Rows are points. Each table stands for the endless flat space through its points: a line for two points, a plane for three, and so on. The two share one point or none. Which?

First (2 x 3):
[[-0.10 -0.27 -0.30]
 [ 0.17 -0.33 -0.36]]
Second (2 x 3):
[[ 0.13 -0.31 -0.39]
 [-0.07 -0.31 -0.19]]
They share: [ 0.08 -0.31 -0.34]

First (3 x 4):
[[-0.06  0.09 -0.44  0.25]
 [-0.12 -0.29  0.15 -0.14]
 [-0.18 -0.03 -0.26  0.23]]
Second (2 x 4):
[[-0.35 -0.16 -0.30  0.04]
 [ 0.15  0.04  0.00  0.29]]
They share: [-0.15 -0.08 -0.18  0.14]

First (5 x 6):
[[ 0.26 -0.10 -0.18 -0.60 -0.57  0.09]
 [-0.46  0.23  0.37 -0.31 -0.22  0.15]
 [ 0.00 -0.18  0.32 -0.79  0.14 -0.20]
 [ 0.13 -0.58  0.39 -0.53  0.44 -0.12]
 [ 0.53 -0.71 -0.20 -0.15 -0.22  0.23]]
Second (2 x 6):
[[ 0.10 -0.12  0.16 -0.41 -0.30  0.13]
 [ 0.22 -0.06  0.30 -0.39 -0.28  0.07]]
They share: [ 0.04 -0.15  0.09 -0.42 -0.31  0.16]

First (4 x 8):
[[-0.10  0.09  0.11  0.33 -0.05 -0.23  0.49  0.65]
 [-0.31  0.18  0.05  0.28 -0.06  0.02  0.48  0.63]
 [ 0.22 -0.31  0.19  0.37  0.11 -0.55  0.57  0.37]
 [-0.02 -0.37  0.27  0.22  0.29 -0.31  0.77  0.46]]
Second (2 x 8):
[[-0.37  0.04 -0.21  0.47 -0.14  0.14  0.26  0.32]
 [-0.27  0.03 -0.14  0.42 -0.12  0.05  0.30  0.27]]
They share: [-0.17  0.02 -0.07  0.37 -0.10 -0.04  0.34  0.22]

First (2 x 9):
[[-0.21 -0.17 -0.46 -0.11  0.30  0.42 -0.02 -0.19 -0.08]
 [-0.36 -0.38 -0.28 -0.20  0.15  0.30  0.04 -0.07  0.07]]
Second (2 x 9):
[[-0.52 -0.16 -0.52  0.01  0.41  0.22 -0.28 -0.29  0.23]
 [-0.38 -0.26 -0.40 -0.11  0.27  0.30 -0.08 -0.17  0.09]]
They share: [-0.31 -0.31 -0.34 -0.17  0.20  0.34  0.02 -0.11  0.02]

First (2 x 11):
[[ 0.34 -0.44  0.04  0.08  0.47  0.04  0.07  0.42 -0.05 -0.09  0.04]
 [ 0.19 -0.14  0.28  0.05  0.20 -0.20  0.19  0.18  0.16  0.15 -0.02]]
Second (4 x 11):
[[ 0.14 -0.29  0.21  0.07 -0.01 -0.18  0.06  0.42  0.04  0.24 -0.08]
 [-0.12 -0.51  0.23 -0.07 -0.09 -0.16  0.24  0.63 -0.02  0.12  0.22]
 [ 0.48  0.21  0.45  0.29  0.31 -0.36 -0.34  0.09  0.00  0.50 -0.42]
 [ 0.10 -0.49  0.04 -0.03  0.07 -0.02  0.33  0.42  0.13 -0.03  0.10]]
They share: [ 0.24 -0.24  0.20  0.06  0.29 -0.12  0.15  0.26  0.09  0.07  0.00]

First (4 x 12):
[[ 0.22 -0.16  0.27 -0.23 -0.38  0.01  0.26  0.01 -0.12  0.36  0.00 -0.22]
 [ 0.18  0.09  0.26 -0.41 -0.19  0.11  0.35  0.08  0.03  0.29  0.03 -0.21]
 [ 0.40  0.20 -0.09 -0.33 -0.10  0.21  0.17  0.31  0.03  0.36 -0.09 -0.48]
 [ 0.44  0.01 -0.22 -0.19 -0.27  0.23  0.10  0.34 -0.06  0.49 -0.14 -0.59]]
Second (4 x 12):
[[ 0.06  0.04  0.01 -0.55 -0.40  0.21  0.41  0.43 -0.35  0.06  0.03 -0.22]
 [ 0.47  0.16  0.04 -0.39  0.02  0.11  0.19  0.00  0.19  0.53  0.16 -0.42]
 [ 0.35  0.20 -0.14 -0.69 -0.28 -0.05  0.19  0.40 -0.39  0.01  0.26 -0.14]
 [ 0.44  0.17  0.06 -0.43  0.22  0.26  0.30  0.00  0.14  0.48  0.21 -0.54]]
They share: [ 0.20  0.04  0.09 -0.37 -0.26  0.21  0.33  0.17  0.03  0.40 -0.01 -0.34]

First (2 x 14):
[[ 0.28  0.50 -0.14  0.28 -0.17  0.36 -0.29 -0.25  0.11 -0.04 -0.46  0.00
  -0.29  0.03]
 [ 0.12  0.70 -0.24  0.48  0.01  0.56 -0.11 -0.29  0.25 -0.10 -0.64  0.20
  -0.19  0.15]]
Second (5 x 14):
[[ 0.15  0.68  0.21  0.06  0.06  0.21 -0.50 -0.60 -0.10 -0.10 -0.21 -0.47
  -0.34 -0.07]
 [ 0.21  0.17 -0.16  0.39 -0.41  0.47 -0.49 -0.44 -0.08  0.00 -0.66  0.03
  -0.19 -0.34]
 [ 0.43  0.37 -0.27  0.21 -0.37  0.54 -0.18 -0.20 -0.06  0.04 -0.37  0.24
  -0.18 -0.25]
 [-0.08  0.50 -0.18  0.53  0.38  0.10 -0.93 -0.43 -0.53  0.30 -1.10 -0.59
  -0.87 -0.32]
 [ 0.07  0.44  0.21  0.18  0.14 -0.11 -0.86 -0.52  0.02  0.02 -0.61 -0.75
  -0.70  0.05]]
They share: no point

First (3 x 18):
[[-0.36 -0.44  0.60 -0.32 -0.36  0.47 -0.01  0.51 -0.45  0.42  0.15 -0.11
   0.01  0.43  0.34  0.51 -0.17 -0.30]
 [-0.11 -0.19  0.15 -0.32  0.49 -0.03 -0.06 -0.14 -0.15 -0.18  0.35 -0.36
  -0.69  0.23  0.29  0.16 -0.22 -0.35]
 [-0.16 -0.30  0.08 -0.28  0.54 -0.01 -0.19 -0.13 -0.03 -0.20  0.35 -0.39
  -0.63  0.27  0.24  0.19 -0.01 -0.36]]
Second (3 x 18):
[[-0.35 -0.36  0.51 -0.52 -0.13  0.25  0.20  0.40 -0.01 -0.25  0.14  0.13
  -0.09  0.24  0.24  0.30  0.17  0.02]
 [-0.15 -0.26  0.69 -0.32 -0.27  0.05  0.08  0.30 -0.09 -0.27  0.24  0.31
  -0.05  0.04  0.22  0.24  0.31  0.12]
 [-0.01 -0.19  0.51 -0.12  0.01 -0.03 -0.16  0.02 -0.35  0.04  0.37 -0.08
  -0.37  0.11  0.29  0.24 -0.06 -0.23]]
They share: [-0.21 -0.29  0.33 -0.32  0.15  0.17 -0.04  0.12 -0.27  0.06  0.27 -0.26
 -0.41  0.31  0.31  0.30 -0.20 -0.33]
